Every row gives one point. The points of each table are mixes of a few directions, plus a little noise. How many directions does each table use, and how many do they share? Where both have some left over, give the other angles between the two spaces (their principal angles), to ten degrees, smallest first.

First:
[[-1.4 -2.8  2.6]
 [-4.2 -4.1  4.2]
 [ 3.6  4.9 -4.7]
 [ 8.0 -3.3  0.1]
 [-2.3 -2.7  2.5]
 [-3.6  7.7 -4.5]]
Second:
[[ 3.4  2.1  3.1]
 [-7.1 -4.4 -6.3]
 [-4.2 -2.6 -3.7]
 [-2.0 -1.2 -1.8]
 [ 7.8  4.7  6.9]
 [ 2.2  1.4  1.9]]
Directions: first 2, second 1, shared 0; angles 60

First (8 x 6):
[[ 7.9 10.3 -4.8  4.2 -2.7 -6.1]
 [-4.0  8.8 -4.9  0.9  3.2 -8.2]
 [ 0.9 -7.6  2.1 -1.2 -2.2  7.3]
 [-5.6  1.7 -1.9 -1.0  2.9 -2.8]
 [ 0.8 -6.3  6.9 -1.7  0.3  3.8]
 [ 3.5 -2.5 -2.0  0.9 -3.6  4.5]
 [-0.3 -4.5  2.7 -1.1 -0.3  3.4]
 [-3.1  0.1  2.0 -1.1  2.6 -2.0]]
Second, 9 rows:
[[ -3.9  -3.2  -2.2  -1.4   2.1   0.1]
 [ -4.3  -2.1  -0.7  -2.0   5.4  -4.8]
 [  2.8   4.2   7.7   0.5   1.0  -3.4]
 [ -0.9  -2.1   0.9  -0.1  -2.3   4.8]
 [ -0.6  -2.6  -7.6   0.4  -3.2   4.6]
 [ 10.7  10.4  -0.4   4.2  -3.1  -5.7]
 [  1.3  -0.1 -10.1   1.6  -1.6  -0.2]
 [  2.0   1.2   6.6   0.2  -3.2   4.1]
 [ -7.0  -4.9   5.8  -3.6   4.8   0.2]]
Directions: first 3, second 3, shared 2; angles 40

First:
[[ -0.1   0.6   2.7   1.9  -4.4   3.1   3.3   0.6]
 [ -2.4  -2.5   5.0  15.1   1.3   2.9   5.5   3.1]
 [ -3.8  -3.4  -3.7 -11.0  -6.6   2.9  -2.1   5.3]
 [ -0.5  -1.2  -3.7  -2.5   5.1  -3.6  -3.8   0.0]
 [  5.1   2.5  -3.5  -4.1  -6.9   1.7   6.4  -5.4]
 [  1.1   2.4   3.3   1.0  -2.3   1.4   1.4  -1.4]
 [  0.6   0.6  -2.1  -3.3   4.8  -3.7  -4.6  -1.2]
 [ -0.1   1.0   1.9   3.0   9.3  -4.8  -6.1  -1.0]]
Second:
[[  3.9   2.4  -3.4  -3.6   2.3  -3.3  -1.0  -4.9]
 [  8.2   5.2  -7.1  -7.6   4.9  -7.0  -2.2 -10.2]
 [ -2.5  -1.6   2.1   2.3  -1.5   2.1   0.7   3.2]
 [  0.2   0.1  -0.2  -0.2   0.1  -0.2  -0.1  -0.3]
 [ -6.9  -4.3   6.0   6.4  -4.1   5.8   1.8   8.7]
 [ -4.4  -2.8   3.9   4.1  -2.7   3.8   1.2   5.6]
 [ -4.1  -2.6   3.7   3.8  -2.4   3.5   1.0   5.3]
 [  7.0   4.4  -6.1  -6.4   4.2  -5.8  -1.8  -8.7]
 [ -1.1  -0.7   1.0   1.1  -0.7   1.0   0.3   1.5]]
Directions: first 4, second 1, shared 1

First:
[[ -2.6   1.2   4.5   0.5   4.8  -6.1  -4.7  -7.6   3.2  -6.1   0.7]
 [  2.9  -1.9   0.4   3.5  -5.1  -0.8  -4.2   3.1   2.3  -1.4  -4.0]
 [  1.1  -2.7  -0.8   0.5  -4.9  -1.0   0.2   6.3  -2.0  -2.4  -1.7]
 [ -0.4  -1.7  -1.2  -1.9  -2.2  -0.6   1.2   5.6  -1.0  -0.8  -1.5]
 [  1.2   6.5   7.0   9.6  10.9  -3.0  -8.5 -26.2   1.4  -4.0   8.8]
 [  1.7   4.1  -6.4  -2.3   3.5   4.3   1.1   2.3  -5.7   4.8   2.4]
 [ -0.4  -2.5  -0.7  -1.1  -2.6   0.2   4.4   4.4  -4.4  -1.5   1.7]
 [ -1.2   0.5  -2.1  -3.9   0.3  -1.1  -1.0   4.9   2.2   0.6  -3.8]
 [ -0.1   0.6  -2.3  -2.7   0.2   3.3   2.7   2.7   0.7   4.9  -1.0]
 [  0.2  -1.5  -0.3  -0.8  -3.3   4.1   3.9   3.0   2.1   5.1  -1.6]
 [ -2.3  -2.8   1.8  -2.2  -2.1   0.7   5.0   1.8   1.0   0.9  -0.2]]
Second (10 x 11):
[[-5.6 -3.6  2.9 -2.6 -4.6 -6.7  4.6  1.3  0.2 -4.7 -2.5]
 [ 3.1  5.2 -7.8  1.3 -3.0 -3.5 -3.2 -6.3  0.0  8.3  4.1]
 [-1.9 -4.1  7.6 -0.5  4.9  7.4  2.5  7.0 -1.4 -7.7 -5.7]
 [-4.3 -3.7  2.8 -2.4 -3.6 -6.0  3.4  0.9  1.0 -4.6 -1.0]
 [ 1.6 -3.1  5.7 -0.1  6.3  5.8 -1.8  3.5  1.5 -4.0  1.6]
 [ 4.4  6.2 -7.5  2.4  0.2  2.2 -3.6 -4.2 -1.3  8.3  1.7]
 [-2.7 -6.0  6.6 -2.7  0.1 -3.0  1.8  2.8  3.0 -6.9  1.4]
 [-0.1 -0.3  2.4  1.1  4.0  7.8  1.0  4.6 -2.8 -2.3 -5.8]
 [ 1.9  5.2 -7.2  1.4 -3.3 -2.1 -1.6 -4.8 -1.4  7.2  1.3]
 [ 3.5  4.0 -5.8  1.1 -1.5 -2.4 -3.6 -5.5  0.8  7.2  5.3]]
Directions: first 5, second 3, shared 1; angles 60, 90

First, 11 rows:
[[ -9.1  -5.4  -4.8   4.0  -8.3  -0.8 -10.4   3.7   1.5 -13.3  -1.2   1.0
    3.5  -2.8]
 [  2.8  -2.1   5.8  -1.3  -0.7  -3.5   3.0  -7.7  -5.2   5.9  -3.7   0.1
   -0.7   1.9]
 [ -5.0   0.1 -10.3   3.5   0.8   1.1  -7.0   7.0   3.6  -9.2   3.8  -1.9
    0.1  -4.3]
 [  4.2   1.5   1.8  -0.9   1.6  -2.7   0.9  -5.5  -4.3   7.0  -2.2  -7.9
    2.1  -2.4]
 [  3.9   2.7   7.9  -4.0  -3.8   1.8   4.2  -1.9  -1.2   3.6  -1.3   2.4
    0.9   1.7]
 [  1.1  -0.8   5.4  -0.8  -0.3   1.3   6.0   0.6  -1.0   4.2   0.8   2.2
   -0.7   0.4]
 [ -6.8  -5.9  -4.0   4.7   3.1   1.2   0.9   6.6   4.5  -4.2   2.9   4.9
   -2.2   1.7]
 [  5.6   4.2   0.1  -4.0   0.5  -3.4  -5.1  -9.9  -0.7   2.4  -6.4  -2.5
    1.3   5.5]
 [  2.6   1.6   5.3  -1.0   3.4   3.3   7.1   2.9   3.1   8.9   0.5  -4.2
    3.6   1.1]
 [  2.9   3.6  -2.8  -2.3   0.6  -1.2  -3.5  -3.8  -0.5  -2.1  -1.0   1.8
   -2.5   2.0]
 [ -2.0   0.2  -4.3   2.1   2.9   3.0   3.9   8.0   0.3  -3.1   7.9   4.1
   -5.6  -4.8]]
Second:
[[  3.3   4.7  -1.4  -1.2  -0.2   3.4  -1.2   5.8   4.3   1.3  -1.0  -6.0
    2.0   0.0]
 [ -4.6  -5.1  -1.2   5.9   4.6  -8.4   5.8 -13.0  -7.2   3.1   2.4   6.0
   -1.9   2.2]
 [  1.4  -4.4  -3.9   1.4  -2.3  -1.4   2.9  -6.8  -5.2   0.7   2.9   6.9
   -7.1   3.4]
 [  1.1   6.1   4.0   2.0   1.8  -2.4   0.5  12.4   2.6  -3.0  -3.9  -2.5
   -2.8  -2.9]
 [  0.1  -2.4  -6.0   5.4   3.0  -4.7   6.4 -11.1  -4.8   5.2   3.3   2.8
   -2.7   4.9]
 [ -0.6   1.5   0.8   0.6   2.8  -1.0  -0.1   0.6   0.9   1.3  -0.9  -3.4
    2.6  -1.3]
 [ -2.7   3.9   2.4  -1.2  -3.0   3.3  -3.0   7.5   6.8  -5.2  -1.4   0.1
    5.3   0.2]
 [ -2.1   2.8   2.9  -3.1   0.1   3.6  -4.9   4.2   6.3  -1.3  -1.4  -5.4
    9.1  -2.3]
 [  1.7  -1.3   4.7  -6.9  -1.5   5.0  -6.2   5.5   0.8  -0.9  -2.4  -4.4
    1.3  -5.8]
 [  2.1  -5.8  -2.8  -2.6  -5.0   2.5   0.1  -5.6  -4.3  -0.3   2.4   6.7
   -6.1   2.0]]
Directions: first 6, second 5, shared 2; angles 50, 60, 70

First, 8 rows:
[[  2.1   0.7  -1.8   1.0   0.1  -2.9  -0.4   0.5   3.2   2.3  -1.5  -1.1
    0.4   3.7  -1.7  -1.1   2.6   0.4]
 [  4.0   0.9   0.9   1.9  -0.4  -3.2   1.9  -1.1   4.0   0.0   2.3   0.0
    1.0  -1.5  -0.4  -3.8   3.3  -0.9]
 [  2.6   1.2  -5.5   1.5   0.2  -5.1  -2.4   2.3   5.2   6.5  -6.2  -3.2
   -0.1  11.0  -4.3   0.0   4.0   2.0]
 [  1.7   0.9  -3.3   1.0   0.0  -3.1  -1.5   1.4   3.4   3.9  -3.8  -2.1
   -0.2   6.6  -2.7  -0.2   2.6   1.1]
 [-11.4  -4.0   7.5  -5.5   0.2  14.3   0.8  -1.7 -16.1 -10.7   6.2   5.1
   -1.7 -15.3   7.7   7.2 -12.7  -1.7]
 [  5.0   1.7  -2.3   2.4  -0.2  -5.8   0.2   0.3   6.4   3.7  -1.4  -1.8
    0.8   4.8  -2.7  -3.5   5.0   0.5]
 [ -5.3  -1.4   0.5  -2.5   0.4   5.0  -1.5   0.8  -5.8  -1.5  -1.2   0.8
   -1.2  -0.9   1.4   4.4  -4.8   0.5]
 [  1.4  -0.1   4.1   0.4  -0.2   0.9   2.9  -2.2  -0.3  -4.1   5.7   1.9
    1.0  -8.3   2.6  -2.9  -0.2  -1.9]]
Second:
[[  1.6   4.2  -0.7  -0.1   1.8  -3.1   7.7  -0.3   2.4  -0.1  -1.5  -4.6
    2.2   1.5  -4.7   3.1   2.2  -4.6]
 [  0.6  -1.2  -5.6   0.7  -1.3   3.6  -4.1   7.7  -3.2   0.9  -0.8  -0.8
   -2.0  -1.5   4.9   0.0  -3.7   0.6]
 [  7.7   0.4  -1.5   4.9  -4.0  -0.4   5.0   2.3  -4.4  -0.5   0.3  -0.3
    4.8  -6.2   2.9  -6.0   0.1  -5.4]
 [ -1.2   0.1   1.9   0.0   2.3   0.4  -1.0  -4.9   2.8   0.8   0.0  -1.0
   -2.7   2.7  -2.2  -2.5   2.0   5.4]
 [ -2.6   1.0  -0.1  -1.6   4.3   1.1  -2.6  -1.4   5.7   0.1   1.8  -2.8
   -5.6   2.2  -1.1  -0.2   1.3   6.1]
 [  0.7   0.9   2.3   0.0  -1.6   1.6   7.1   0.6  -5.7  -4.5   2.1   0.4
    4.1  -8.4   1.6   2.1  -2.8  -7.5]
 [  0.4   2.3   1.5  -1.3   0.8  -7.2   2.8  -2.3   6.5   1.4  -1.3  -0.2
    2.7   5.4  -5.7   3.4   4.5  -3.1]
 [ -4.9  -9.0   0.1  -2.3  -3.4   5.1 -20.7   5.8  -1.0  -0.6   6.5  11.6
   -6.7  -3.5  12.4  -3.0  -5.4   9.0]
 [ -2.4   1.4   2.4  -0.4   1.0  -1.2   5.7  -7.4  -3.0   2.3  -7.3  -2.4
    3.3   7.7  -8.3   3.2   1.5  -0.5]]
Directions: first 2, second 6, shared 2

First, 8 rows:
[[  4.5   0.8   3.5  -0.4   3.7   2.6   6.1  -4.1   3.8  -0.5  -0.1  -2.4
    4.7   1.0  -4.5  -0.9   2.9  -3.9  -2.3   4.1   7.4  -4.3   4.2   2.9]
 [ -0.9  -1.9  -2.9  -0.7  -0.1  -1.0  -1.3   1.6  -1.3   1.0   0.7  -0.3
   -1.8  -0.3   3.4   1.8   2.4  -0.7   2.1   0.0  -3.8   1.6  -2.9  -1.2]
 [  1.2   2.0   4.2  -1.4  -8.9  -0.9  -4.0   3.6   1.0  -3.0  -0.9   8.8
    2.7  -6.3   2.2  -9.0 -10.9   9.9   0.9  -3.1   1.9  -1.2   2.7  -4.1]
 [ -4.0  -0.5   0.4   0.0   1.6  -2.0   0.3  -0.4  -4.2   5.9  -0.2  -1.2
   -3.1   0.1  -2.3   2.1   0.4  -3.0   3.2   0.2  -3.2   2.2  -0.2  -2.2]
 [ -0.1  -3.6  -8.8  -1.3   1.8   2.1   6.9   0.4  -2.4   0.9   4.1  -9.6
   -1.0   5.9  -2.4   9.2   8.4  -3.9  -3.2  -1.2  -2.0   2.2  -1.6  -1.3]
 [  0.5   3.6   2.9   2.9  -3.0  -0.9  -9.2   2.1   3.4  -7.0  -3.0   7.8
   -0.1  -2.1   5.8  -6.6  -7.2   7.0  -0.4  -2.1  -0.8  -0.4  -2.2   3.5]
 [  6.2   0.3   7.5  -1.5  -0.7   0.5  -2.0  -0.5   6.1  -2.8  -2.0   7.1
    5.1  -7.8   5.2  -8.4  -0.6   1.3   3.3   5.7   5.4  -4.8   1.3   0.8]
 [ -7.2  -0.3  -7.0   2.8   5.9  -0.4   4.1  -2.3  -6.4   5.2   1.6 -10.1
   -6.1  10.2  -7.4  11.2   4.4  -6.9  -3.1  -3.2  -5.4   5.2  -1.7   1.4]]
Second:
[[ -3.0  -1.8   0.5  -4.4  -9.6  -0.4   3.1   4.4  -6.0   6.3   0.1   2.7
    0.1  -5.5  -4.2  -3.3  -7.6   5.6   2.9  -3.0  -0.4   1.7   4.4  -9.4]
 [ -2.7   3.4   0.6   5.7   4.7   3.8  -2.4  -1.5   1.4  -2.3  -9.3  -1.5
   -1.8   2.0  -3.6  -2.1  -1.6  -3.5  -1.3   2.9   0.7   1.1  -3.1  12.2]
 [ -6.3   1.5   1.7   3.1   4.6  -0.8  -3.1  -1.3  -3.6   5.5  -6.2  -0.8
   -5.0   0.3  -2.9   0.7  -0.9  -5.3   3.6   2.1  -4.0   3.1  -2.4   4.7]
 [ -5.8  -0.4   2.1   0.4   1.4  -2.2  -3.0   0.7  -4.9   7.3  -3.7   1.3
   -4.7  -2.9  -0.6  -0.1  -1.3  -3.2   6.0   1.3  -5.0   3.2  -2.0  -0.8]
 [  4.8  -0.4  -1.0   0.6   5.0  -1.2  -1.6  -2.8   5.3  -5.6   4.4  -1.0
    1.4   3.2   6.7   3.0   7.3  -2.3  -2.0   1.4   0.5  -2.4  -2.7   2.4]
 [  8.9   1.1  -3.7  -0.7  -0.1   2.4   7.1  -3.2   7.3 -10.5   8.7  -4.5
    7.1   7.7  -1.4   3.4   3.6   3.2 -11.4  -3.2   8.3  -5.3   4.8   0.2]
 [  2.5   1.8  -0.1   4.2   3.8   3.7  -3.6  -0.6   5.5  -7.3  -6.2   0.4
    1.0   0.6   2.8  -2.9   1.5  -1.1  -1.9   3.4   1.7  -1.2  -4.3  11.0]
 [ -5.5  -1.9   1.9  -2.6  -2.6  -3.6  -1.4   2.2  -7.0   9.6   0.0   2.2
   -4.0  -4.5  -0.5   0.1  -2.7  -0.5   6.9  -0.6  -5.3   3.3   0.3  -7.4]
 [  8.4  -0.5  -2.5  -1.2  -1.7   2.1   2.5  -0.4   7.2 -10.0   5.3  -0.4
    6.0   2.2   4.0  -0.3   2.9   4.1  -6.3  -1.0   5.4  -4.4   1.3   0.3]
 [ -1.1  -3.0   0.1  -5.5  -5.5  -4.1   2.5   2.1  -5.0   6.7   6.8   1.5
   -0.3  -3.1   0.2   1.5  -1.5   2.8   3.3  -3.1  -2.2   0.9   3.6 -12.6]]
Directions: first 5, second 4, shared 3; angles 50

First:
[[  3.5  -2.4  -7.1  -1.8   3.3  -8.1  -2.9  -0.3  -2.4  -1.2 -11.3  -5.5
    3.4  -6.0   2.1   1.1  -4.8   3.1   7.4  -0.9  -1.3 -13.5  -1.7  -6.5
   -4.9   0.9  -3.4  -1.9   2.4  -5.5   6.8   0.1]
 [ -7.0  -5.8   0.9   3.0   2.0   5.0   1.2   1.7   2.3  -9.5   9.6   8.4
   -5.0  -0.5  -0.3  -3.0   2.9  -1.2   1.6  -4.0   0.3   9.0  -4.8   1.0
    3.7  -1.6  -2.0  -4.1   0.4  -3.2   0.9  -0.7]
 [  6.3   1.9   1.0   3.4   0.4  -3.5   1.5   0.8   1.9   4.9  -0.1  -3.1
    3.7  -3.2   3.6   2.0  -1.5  -0.7  -1.1  -0.8  -3.0  -3.7   9.4  -0.6
    0.6  -0.3   1.0  -1.2   2.2   2.6  -0.2   1.5]
 [  7.2   3.8   1.1   2.0  -0.6  -4.5   0.4   0.8   0.5   8.7  -3.1  -6.3
    5.9  -0.9   3.9   2.6  -2.4  -1.5  -1.0   1.2  -2.7  -6.7  10.2  -1.9
    1.3  -1.0   2.2   0.2   3.0   4.8  -0.5   3.0]
 [ -3.6  -5.2  -3.7  -0.4   2.8  -0.2  -0.3  -0.5   0.0  -9.0  -0.1   4.2
   -3.9  -4.2  -1.4  -1.6   0.1   2.8   3.7  -3.2   0.7   0.9  -7.1  -0.6
   -3.1   1.5  -3.8  -2.6  -1.2  -6.9   3.5  -2.9]
 [-10.0  -6.1  -2.0  -1.3   2.0   3.6  -2.9   2.2  -2.0  -8.6   2.8   4.3
   -2.7   3.8  -0.8  -3.4   0.7  -1.9   6.7  -1.3   1.8   2.3 -11.4  -4.1
    4.8  -3.7  -2.5  -2.9   2.6  -3.3   3.9   1.8]
 [ -7.0   1.2   6.5   0.0  -3.5  10.4   2.4  -0.4   1.7  -2.1  11.9   7.7
   -5.8   7.4  -4.3  -2.4   5.9  -2.5  -7.3   1.2   3.1  16.4  -3.6   7.5
    4.1  -0.4   2.7   2.6  -4.1   3.6  -7.0  -1.5]
 [  5.6   4.7   0.6  -1.4  -2.0  -2.5   0.2  -1.6  -0.6   7.0  -4.9  -4.9
    2.9   0.1   0.0   2.2  -1.2   0.9  -3.2   2.6  -0.3  -4.1   4.8   1.2
   -2.9   1.7   2.1   3.1  -1.4   2.8  -2.0  -0.3]
 [  5.0   7.9   2.8  -3.4  -4.4   0.0   0.3  -2.9  -1.3   9.6  -4.7  -5.2
    1.8   3.6  -2.5   2.2   0.2   1.0  -7.0   5.1   1.5  -0.8   3.8   4.0
   -3.6   2.8   3.7   6.6  -3.9   5.0  -5.5  -1.2]]
Second (9 x 32):
[[  0.7   4.7   5.6   0.9  -3.3   3.6   1.3   0.6   0.8   6.7   4.8  -0.7
    1.3   5.7   0.2   0.4   1.9  -3.4  -5.4   2.4   0.0   5.0   5.3   2.9
    4.5  -1.8   4.1   2.5  -0.1   7.2  -5.1   2.1]
 [  1.8   9.2  11.0   1.8  -6.5   7.0   2.6   1.2   1.8  13.3   9.7  -1.2
    2.8  11.2   0.1   1.2   3.7  -6.6 -11.0   5.4   0.1   9.7  10.8   6.0
    8.7  -3.3   8.3   5.2  -0.1  14.2 -10.5   4.2]
 [  0.5   2.9   3.5   0.7  -2.0   2.1   1.0   0.2   0.6   4.1   2.9  -0.5
    0.8   3.5   0.1   0.4   1.3  -1.9  -3.4   1.6   0.1   2.8   3.2   1.7
    2.8  -0.9   2.5   1.7   0.0   4.4  -3.3   1.4]
 [ -0.3  -1.6  -2.0  -0.4   1.1  -1.4  -0.4  -0.2  -0.4  -2.4  -1.6   0.4
   -0.4  -1.8   0.1  -0.2  -0.6   1.3   2.1  -0.8   0.0  -1.5  -1.8  -1.1
   -1.6   0.4  -1.5  -1.0   0.0  -2.5   1.8  -0.8]
 [  0.4   2.5   3.3   0.4  -1.8   2.0   0.8   0.3   0.5   4.0   3.0  -0.4
    0.8   3.4   0.2   0.4   1.0  -2.0  -3.2   1.5  -0.2   2.9   3.1   1.9
    2.6  -0.9   2.6   1.4   0.0   4.1  -3.0   1.3]
 [ -1.9  -9.8 -11.7  -1.9   6.7  -7.3  -2.9  -1.2  -1.8 -14.2 -10.3   1.4
   -2.9 -12.0  -0.2  -1.2  -4.0   7.1  11.5  -5.6  -0.1 -10.2 -11.2  -6.4
   -9.5   3.2  -8.6  -5.5   0.0 -15.2  11.3  -4.5]
 [  0.0   0.4   0.6   0.1  -0.3   0.3   0.0   0.0   0.1   0.6   0.4  -0.2
    0.1   0.5  -0.1   0.0   0.1  -0.2  -0.5   0.1   0.1   0.5   0.6   0.3
    0.4  -0.2   0.3   0.3   0.0   0.5  -0.5   0.2]
 [ -1.1  -5.0  -6.0  -1.0   3.7  -3.9  -1.5  -0.5  -0.9  -7.2  -5.3   0.8
   -1.8  -6.1  -0.2  -0.6  -2.0   3.8   6.0  -3.0  -0.1  -5.4  -5.8  -3.2
   -5.0   1.7  -4.5  -2.9   0.0  -7.9   5.8  -2.5]
 [ -0.5  -3.4  -4.0  -0.6   2.2  -2.5  -1.1  -0.5  -0.5  -4.8  -3.2   0.4
   -1.1  -4.1   0.0  -0.4  -1.4   2.5   3.8  -1.9   0.0  -3.3  -3.7  -2.1
   -3.1   1.1  -3.0  -1.9   0.1  -5.0   3.8  -1.4]]
Directions: first 4, second 1, shared 1
